Every row gives one point. A path goes straight from each point to the next, and from the last back to the first. The post is the endless flat space through its rows: a point in 2 columns, a line in 3, a plane in 4, and so on, so that a path can go around it. Count how often the path circles the post. Going back the other way cancels.
(in the rows, 128 means zero)

Post, 2 rows:
[[137 116 118]
 [113 158  96]]
Path (27 x 3):
[[141 127  78]
 [136 205 121]
 [138 147 140]
 [ 92 124  91]
 [114  97  82]
 [116 121  89]
 [141 122 103]
 [131 118  78]
 [160 132 127]
 [128 156 122]
 [121 110 115]
 [ 95 111  63]
 [157  98 113]
 [188 145 146]
 [137 188 122]
 [137 180 146]
 [109 140 106]
 [119  49  81]
 [127  98  54]
 [153 138 130]
 [129 174 148]
 [114  89 115]
 [110  78  96]
 [120 140 150]
 [127 170 142]
 [120 101 128]
 [ 91 145  71]]
Times around: 4

Post, 8 rows:
[[114 153 145 123 128 131 137 102 162]
 [ 89  60 148 167 151  87 138 130 124]
 [116  83 101 128 148 100 127 150 120]
 [145 130 101 140 124 132 139 117 150]
 [141 170 203  99 139 150 126  73 148]
 [124 125 105 156 160 136 155 129 126]
 [135 164 112 149 130 132 113 139 109]
 [134 114 116 129 114 102 143 131  95]]
Path, 32 rows:
[[126  94 137 120 114 116 112 123 108]
 [100 111 122 114 141 106 135 110 120]
 [162  81 118 160 175  98 113 126  99]
 [182 111 104 151 110 110 182 116  85]
 [107 119  98 177 123  92 144 169  98]
 [118 105 136 129 168 100 162 114 126]
 [132 146 166 116 150 141 187  48 163]
 [158 101 142 105  77  83 142 112  35]
 [ 99  90 122 100  98  95 141 100  91]
 [103 123 144 114 165 129 148  59 149]
 [127 101 108 168 177  99 114 157  90]
 [134 120 142 109 143 111 116 145 139]
 [ 72  50  83 123 233 124 151 184 174]
 [119 120 114 123 143 137  99 160 120]
 [124  88 115 118 123  94 129 122  71]
 [125  97 106 119 136  90 170 102 110]
 [ 93 138 153 133 133 108 186  94 151]
 [113 110 110 142 184 121 172 115 199]
 [109 104 152 155 173 129 164  78 183]
 [ 95 109 136 124 165 105 111 109  61]
 [ 92 100 150 124  70 103  90 126 128]
 [119 137 122 159 132 151 119 167 110]
 [146 144 151 181 130 110  96 180  83]
 [155 131 129 150 179 138 122 114 158]
 [172 155 147 105  95 124 112  58 164]
 [ 89  81  70 161 138 120 120 121 164]
 [119  53  70 154 129  98 146 170  98]
 [120  97 116 212 114 142 198 117 192]
 [111 112 111 170 139 106 121 146 164]
 [141  94 143 103 143 103 145 100 157]
 [134 103  95  97 116  94 201 150 116]
 [111  92 101 172 147 118 120 165 125]]
Times around: 0
